Each row is a point. Examples show where two turns around zero, p and q, send a point. Where does a point land after both, in the order given? Backwards means that the second turn is done in reverse. Each puzzle has new turns, and all numbers are rounded.

Turn p:
[1.1 0.6 1.8] -> [1.6 0.0 1.5]
[ 1.8 -2.2  2.6] -> [ 1.1 -2.8  2.4]
[ 1.9 -1.5  0.5] -> [ 1.1 -2.2  0.2]
[-1.0 -0.6 -2.0] -> [-1.5 -0.1 -1.7]
[-6.8  3.4 -3.2] -> [-5.1  6.1 -2.1]
[3.1 0.3 0.2] -> [ 2.9 -1.1 -0.4]
Turn q:
[4.5 1.4 4.6] -> [ 3.5 -3.1  4.6]
[-1.1  0.6  1.8] -> [-1.4 -0.7  1.5]
[-3.2 -2.8 -3.2] -> [-2.6  0.9 -4.6]
[-0.2 -1.4 -0.3] -> [-0.2 -0.7 -1.3]
[ 0.0  2.3 -2.8] -> [ 0.6  3.6 -0.2]
Where do these land?
q, then p: [ 1.2 -2.5  0.7] -> [-0.4 -2.6 -1.2]
q, then p: [-0.2  6.1  2.2] -> [1.9 2.4 5.7]
q, then p backwards: [ 0.3 -2.0  0.5] -> [ 1.1 -1.4 -1.0]
q, then p: [-3.6  0.7 -1.9] -> [-1.9  3.6 -0.7]
p, then q: [ 2.1 -3.6  2.2] -> [ 0.2 -4.4 -1.6]
p, then q: [ 0.2  1.3 -3.7] -> [ 0.8  3.5 -1.7]

Turn p:
[-4.3 -1.4 -0.9  0.6  2.9 -3.6] -> [-5.6 -0.6 -2.3  2.2  1.1  0.0]
[ 2.0  1.2  1.0  1.2 -1.9  3.1] -> [ 4.2 -0.3  0.7 -0.8 -0.2  1.4]
[ 2.0  3.7  0.9  1.8 -0.5  1.7] -> [4.2 0.8 1.0 1.2 2.0 0.8]
[ 5.4  1.0  1.3  2.2 -2.1  0.6] -> [ 5.4 -2.1  2.0  0.2  0.1 -2.0]
[ 2.8 -0.5  2.8  1.9  0.3  4.1] -> [ 4.0 -2.5  0.6 -2.9  1.7  1.6]
[-3.9 -0.5  1.3 -2.8 -0.2 -2.6] -> [-4.9  0.8  1.8  1.0 -1.1  1.4]
[ 3.2  2.4 -3.1 -1.1 -0.1  3.2] -> [ 4.1  3.6 -1.0 -1.9  0.2 -1.5]
[-4.9 -3.1 -3.0 -0.9 -0.7 -2.8] -> [-5.4  0.3 -2.9  1.4 -3.5  0.1]
[-2.3 -2.7 -0.3 -2.8  2.4 -3.6] -> [-6.0 -0.1  0.1 -0.5 -0.1 -1.7]
Turn q:
[ 0.0  0.4 -0.2 -1.2 -0.5  2.8] -> [-0.8 -2.2  0.8  0.2 -0.5  1.8]
[-2.9 -2.8  4.2  4.3  3.0  1.5] -> [-0.4  3.4  3.7  1.0  6.0  1.5]
[-1.5  0.0  4.2  3.1 -1.6 -0.8] -> [-2.7  2.7  3.2 -1.0  1.9 -1.9]
[-1.3 -0.1 -2.4 -3.0 -1.1 -0.9] -> [ 0.5 -3.1 -2.3  0.6 -0.4 -1.7]
[-0.7 -3.4 -0.5  6.2 -2.5 -0.7] -> [ 0.0  3.7  3.8  4.7  0.1 -2.7]
[ 1.3  4.2 -4.6 -3.1  0.8 -1.6] -> [-0.1 -1.5 -6.2 -0.4 -3.5  0.7]
[ 1.5 -0.5  1.0 -3.0  1.8 -2.4] -> [ 2.8 -0.3 -1.7 -3.3  0.4 -0.5]
[ 3.5  2.1 -1.7 -3.3 -0.1  2.0] -> [ 0.7 -2.6 -1.3 -1.7 -3.9  2.7]
Where do these land?
p, then q backwards: [ 3.6 -0.3 -1.1  1.0 -0.5  3.0] -> [ 2.1 -2.1  0.2 -2.7  1.3 -2.6]
q, then p backwards: [ 0.5 -2.8 -3.5  2.1 -2.4  2.5] -> [-0.2  1.9  1.1  1.8 -4.1 -3.4]
p, then q: [-0.9  4.0  1.0 -5.0  1.5 -2.8] -> [-4.8  2.4 -1.4 -3.2  3.3  0.8]
p, then q: [ 0.5 -3.8  1.1  2.4 -2.8 -0.1] -> [ 2.4 -1.6  3.4  1.7 -0.8 -2.4]
p, then q: [-3.3  3.1  2.9 -3.1  2.4 -0.4] -> [-3.6  0.1 -0.4 -1.3  4.0  3.6]
q, then p: [-2.9  1.4  2.1  3.6 -1.4 -3.3] -> [-3.1  2.1  0.4  4.4  2.5  0.6]
q, then p: [ 2.5 -1.6 -2.4 -0.9  3.2  1.2] -> [ 4.4 -0.3 -0.8 -2.3 -0.3 -1.3]
